Each row is a point. A path goes straight from each point to the next, and from the last back to the first. The post is the endless flat space through its rows: a point in 2 columns, a line in 3, a plane in 4, and so on, so that a path can go around it. How many times does the path go around the post? Going back the other way cancels.
(in the rows, 128 means zero)

Post (1 x 2):
[[157 144]]
Path (31 x 2):
[[115 216]
 [169 174]
 [156 194]
 [129 186]
 [168 172]
 [182 141]
 [171  53]
 [128  97]
 [107 173]
 [154 197]
 [196 197]
 [171 130]
 [162 114]
 [130 135]
 [134 173]
 [132 206]
 [131 133]
 [153  91]
 [112 104]
 [125 160]
 [161 184]
 [208 160]
 [197 178]
 [183 164]
 [197  85]
 [138  86]
 [116 112]
 [143  84]
 [121 139]
 [120 164]
 [110 121]]
Times around: 3

Post, 8 rows:
[[184 168  97  19 116 119  69 152 126]
 [ 52  97  72 121 108 146 108  95 114]
 [134  92 107 153 114 151 141 168 109]
 [133 122 149 149 104 131 161 105 111]
 [155 140 156 179 119 166 117 106 139]
 [151 111 121 101 167 119 105 136 122]
 [150 129  61 136 128 104 140 147 103]
 [ 88 103  98 159 127 123 135 145 142]]
Path, 12 rows:
[[151 105 104 121  74 122 143 137 140]
 [176 131 111 146 129 104  97 159 130]
 [131 110  73 133 136  67 147 137  72]
 [114 141 153 191 169 128 120 109 149]
 [155 115 117  67  63 198 157 180  62]
 [ 76  92  91 128 141 147 117  97 142]
 [122 101   7 130 178  90 119 121 111]
 [152  85 170  43  64 155 142 117  63]
 [147 103  99 178  92 142 125 161  83]
 [ 76 119  82 130 138 120 116 162 122]
 [113 135 119 179 132 165 130  76 127]
 [137 132 101 149 133 143 112 127 148]]
Times around: 2

Post, 17 rows:
[[145 169 136 169 109 151 156 142 118 160  60 117 105 118 155  86 115  71]
 [153 146 116 161 114 155 141 107 107 112 172 141 144  38  93 138 130 118]
 [109 124 155  67 182 158  55 179  80 190 131 115 122 132  69 146 158  88]
 [145 171 129 161 107 171 132 214 155 122 139 152 123 149 107  97 166 102]
 [166  59  35 117 128  68 183 160 133 148 167 144  92 153  79 162 111 135]
 [141  97 144 163 116 151 149  97 108 167 139 110 186 141 139  42 150 167]
 [176 110 130 132 202 199  70 160  77 134 130 135  87 126  89 158 106 135]
 [ 90  96 127 132 126  84 124  93  75 132 126 133 108 119 160 169 187 142]
 [163  42 123 147 108  90 130 145 133  71  90 137 159 148 104  96 115 134]
 [136 118 175 129 111 126 170 124  85 171 135 173 151 134 172  82 116  82]
 [135 181 177  77  89 164 169 107 125 142 109 108  93 109 108 144 145  82]
 [ 86 168 117  84  80 121 111 118 146 127  76 166 100 136 118 163 101 126]
 [134 143  82 134 141 125 156  95  88 140 117  52 122 218  70 145  70  96]
 [ 92 101 101 119 160 168 210 167 123  88 160 129 145 121  40 115 163 130]
 [120  83 121 148 132 165 124 207 169  80 129  74 151 130  95 146  65 154]
 [175 101  93 159 121 139 140 124  63 132  59 124 158 174 137 164  92 123]
 [189 144  81  74 164 117 131 179  49 118  94 124 114 160 124 111 129 107]]
Path, 30 rows:
[[108 146  80 110 174 126  66 138 115  98 129 220 100 180   7 134  78 198]
 [177 133 107 137 116 169 140 187 134 183 135 125  43 176 109 156  75 109]
 [112 106  85 150 149 171 182 145  82 113 170 119 126 119 152 101 119  93]
 [184 129 153 152 163 195 137  97  87 130 131 115 116 154  96 116 137  56]
 [203  84 142 147 186 152 148  82  36 138  83 111 164  72 140 164  83 126]
 [153 120 152 174 153 143  48 103  83 144 102 109 108 150 116 179  64 128]
 [119 143 155 165  98 125 138 149 107 107 139 143 131 149 116 110 144 104]
 [145 117  84 140 142 194 168  95  71 138 148 119  89 126 103 146 122 161]
 [144 122  54 153 171 157 134  78 106  83 122 164  98 142 147  89 109 173]
 [ 95 108 100 127 171 138 180 173 130 163  90 119 149  83  89  79 146  75]
 [206 151  98 148 154 152 203 165 111 110 147  95 112  88 110 187 142 144]
 [114 123 122 206 112 119  99 200  72 133 116  67 193  63 190 152 106 121]
 [ 82 164  99 141 101 179 109 124  46 149 161 114 173 109 165 110  93 158]
 [173  64 143 219 136 183 126 136  94 156 103 131 152 151 156  78 185  93]
 [192 188 105 115  94 191 105 129 129  82 117 123 148 167  98 137 178 152]
 [203 137 156 126 129 141 106 192 142 120  47 137 134  69 132 162  63  58]
 [151 115 101  87 133 202 229 126 120 124 142 135 176 115  22 187  84 104]
 [104 103  76 151 154 217 179  98  98 133  93 129 136  81 120 132 182 140]
 [169  58  97 124 117  68 225 209  69  97 168 112 169 203 109 112  81  31]
 [126 153 122 132  70 152 135 136 118 102  95 138 138 170  77 142 138 141]
 [147  76 169 112 171 147 190 144 107  60  55  45 176  98  15 122  11  91]
 [ 84 106 154 164 174 159 211 122 146  69 118 106 111  76 128 104 158 151]
 [102  56 121  76  78  34 174 110 151 118 154 142 165 130 132 104  93 105]
 [127 146 155 117 133 190  55  72  66  98  64 121 123  84 140 147  67 109]
 [176 102  91 159 129 175 111 163  63 142 149 169 107 161 119 170 107 156]
 [143 126 112  54 141 113 140 150  76 141  88 151  93 155  87 111 107 105]
 [ 96 130 122  63  91  79 101 189  61 131 122 170 160 108  79  94 168  46]
 [132  40  99 120 175  79 107  84  26 120  89  64 150 171 126 134  96 114]
 [154  71  92 106 177  99 170 106  93 129  96  15 137 154 111 108 184 111]
 [128 130 132 159 139  92 131  72 130  83 105 111 138 159 104 138  97 142]]
Times around: 2

Post, 17 rows:
[[178 136 142 116 141 122 116 156 181 142 139 118 143 159 138 109 105 138]
 [168  88 133 156 120 192 170  92 111  93 161  96  97 130 131 164  98  94]
 [140 120  90 135 181 151 181  70 114 128 113 138 146 124 120 127 145 164]
 [ 95 190 181 140 126 129 154 180 148 111 152 142 100 153  82  64 129 132]
 [ 98 132 104 103 101 134 120 117 181 111 165 168 125 135 118 100 151 109]
 [161  85 114  97 151 106 148  79  85 127  95  89  62 159 121 181  58 113]
 [119 148  88  88 149 132 158  63 134 148  98 101 166 170 149  90 134 215]
 [133 117 152 151 104 148 137 110 114 161 154 156  99 128 136  83  98 123]
 [108 114 161 123 146 153 144 165 114 139 157 146 113 146 155 128 118 106]
 [120  92  94 137 123 125 108 182 163 129 140 107 119  27 157 116 138 127]
 [146 182 188 144 131 161 170 117  95 126 140 126 128 114 163 118 158  74]
 [149  99 159 137 135 167 121 162 126 100 119 155 144 118 148 105  98 161]
 [ 91 168 113 166  77 100  65 123 178 180 128 155  75 190 160  86 132 134]
 [146 111 129 124 122 156  92 128 102 112 180 136 105  97 134 111 138 111]
 [104 169  86 136 114 135 126 174 171 135 149 169 104  63 130 113 118 116]
 [134 145 191 154 122 147 111 140 123 138 165 154 155  91 164 162 114 118]
 [147 120 114 102 101 113 171 111 105 137 139 144 120 133 127 130 163 179]]
Path:
[[ 70  90 102 154  95 137 109 115 102 174 155 129 142 121 198  83 142 143]
 [ 96 103  81 143  62 122 168 118 100 129 172 190  70  96 113 111  94 163]
 [148  64  85 149  95 139 169 134 209  88 142 163 112  65 151 132 158 125]
 [102 147 113 107 142 140 187 113  94 176 106 146  71 106 158 145 137 153]
 [ 51 142 128  90 119 125 127 138 184 129 120 136 118 154 172  59 161 144]
 [145 128 124 142  91 141 130 109 148 104 132 190 139 101 138  93  77 191]
 [157 162 196 150 118 123 149 195  60 130 132 222 178  33 174 177 126 169]
 [182  88 141 116 200 150 110 163 150  84 138 132 116 146 143 136  60 106]
 [163 152 192 220 145 159 161  76 145 172 127 105  98  92 131 137  30  87]
 [113  80 142 140 144 125 249 119  79 135 142 105  61  97  61 119 133 113]
 [203 120 153 146 112 214 137 191 141 187 161 132 128  64 202  34 128 127]
 [118 117 144  70 118 172 111 116 130 108 120 153  73 172 171 134  66 126]
 [112  84 118  48 160 151 127 133 160 100 196  84 158 112 127 127  69 130]
 [104 139 159 192  71 184 175 155 151 105 157 159 139  78 146 120  39 127]
 [109 167 162 181 143  92  73 176 118 173 106 148 149 108 156 153 128 120]
 [179 161 213 100  95 106 105 149  92 101 156 129 159 133 127 132 133 117]
 [117 155  65 175 124 101 114 111 164 147 153 155 100 102 133  96 155 135]
 [119  70 113  66 147 168 176 112 174  88 188 129 126 159  97  18 147  91]
 [ 96 186 160 174 138 107 122 135  99 115 167 115  77 147  89 109  93 115]
 [140 112  90 113  93 110  90 145 155 116 127 152  98 184  91  72 101 148]
 [127 128  92 140 140 147 128 139 143 119  97 198 141 118 105 129 109 156]
 [150 128  89 195 148 182 176 111  85 167  58 169 124  57 179  81 171 170]
 [130 144 118 177 151 137 117 131 106 105 117 151 119 111  84 136 121 133]
 [104 150  83 122 105 123 206 164 133 136 114 137  71 103 124 156  74 110]
 [101 173 171 125 111  71  71 150 131 173 145 157  99 113 162  51 156  99]
 [137 137 113 138 144 106 121  99 119 113 105  61 140  73 168  60 180 239]
 [ 89 158  99 148 119 114  98 162 151 121 123 181  98 182 154  98 157 108]
 [ 71 102 123 128 109  90 127 215 220 163 180 133 123 123 151 100 149 110]
 [167 146 134 116 148 147 139 114 123  98 206  73  63 127 103 154  84 120]
 [135 124  90 110 177 165 173  91 144 118 190 157  96 169 113 129 153 127]
 [101 143  82  78 119  57 117 124 145 127 146 106  70 126 109 155 145 118]]
Times around: 0

Post:
[[107 144 141  90 133 138 151 140 152 155 126 134 101 158  79 155 107  87]
 [ 67 136  95 133  93  92 159 137 151 148 111 154 113 130 118  36 157 154]
 [ 88 133 113 120 125 120 102 145  99 131 108 118 133 117 132 192 124 112]
 [110 192 119 138  63 119 149 149 162 116 139 110 127  79 117  64 151 137]
 [126  94  95 139 118 128  90 125 108  59 135 117 129  79  82  75 119 140]
 [ 99 124 149 149 159 177  98 121 117 134  96 129 102 109 123 163 101 124]
 [101 146 113 104  86 132 128 173 151 130 119 116 171 129 130  54 131 155]
 [120 161 160 146 139 120  94 140 138  62 116 143 147 138 116 118 135 162]
 [122 150 122 132 105 114 125 147 163 107 157 154 150  98 157  23 180  87]
 [152 124  97 169  84 134 134 146 147 113  98 142 133 126 113  84 136 148]
 [122 125 113 194 183  98  79 187 109 113 138 111 122  99 122 120 107 153]
 [126 111 157 191 114 130  59 143  54 108 137 135 110  97 116 134 106 125]
 [144 141 139  94 130 114 117  84 149 192 136 141 137 133 123 208 100 122]
 [127 108 115 184 179 177  92 161  75 103 128 154 114  72  90 136 154 177]
 [ 87 111 166 159 146 101 143 148  86 132 125 132 147  81 110 156 105 137]
 [133 155 146  97  97 122 178  71 133 172 157  88 140 193 161 173 128 103]
 [104 138 173 122 108 141 117 111 169 188 141  75 149 168 124 195 142  90]]
Path:
[[102 198 170 151 142  76 122 202 145 140 155 167 104  72 116  84 122 151]
 [ 90 158 181 124 147 104 136 134 109 149 147 136 140  60 103 131 146 122]
 [156 127 110 175 100 115  91 150 115 141 124  71 112 191 114 138  80  92]
 [ 55 105  53 114 132 181 187  90  84  90 137 124  86 121 101  93 123 175]
 [124  97 209  67 102 126 115  87 163  85 124 156 164 241 130 152 124  81]
 [110 185 212 179 162  93 211 125 129 108 128 138 121 168 185 111 212  97]
 [144 103 100 114 143 201 100 112 114  75 152 102 161  76  74 114 172 128]
 [ 70 170 158 155 175 118  26 176 180  96 162  61 149 125 123 150  88  69]
 [ 95 143  93 117  90 105 169 115 130  97 150 129  88 195  79 116 114 160]
 [142 150 102  86 167 107 106 140  95 110 139  91 198 125 221 229 139 126]
 [146 149 207 120  84 146 137  69 108 164 141  94 106 134 104 126  90  80]
 [182 115 125 172   7 185 123 107  92 101 104 139 174 109 103  49 148 135]
 [131 137 143 155 118 122 135 105 105 139 118  90 203 137 189 139 195 153]
 [ 49 102 149  84  82 160 172 143 113 105  74  40  75 131  90 158  71  58]
 [ 74 184 157 149 125  87 122 188  97 166 172  67 180 132 190 211 146 129]
 [136 117  74 159 119 143 139 143 124 163 148 120 153  89 107 154 174 125]
 [ 71 164 138 189 140 179 117 156 112 193 148 116 123 141 106 147 158 144]
 [137 155 138 128 128  55 124 118 141 107 188 150  88 163  79 163  86 148]
 [ 69 169 148  86 182 166 118 171 124 117 116 154 139  24 143 167 130 149]
 [121 155 116  78 138 101 150 178 198 118 111 147 180  43  76  92 142 148]
 [ 65  87  84  65 109 127 100 116 138 174  79  78  96  68  38 145  73 108]
 [134  58 111 162 132  73 174  52 111 115 141 131 134  53 105  73 114 191]
 [ 68 144 159 130 119 108 157 162 133 127 121  77 138 157  96  63 143  89]
 [103 105 121 164 118 141  69 105 127 126 111 145 117  81 104 118 122 114]
 [103 139 134 165  98 169 101 164  85  17 112 174  83 102  93  16 121 142]]
Times around: 3
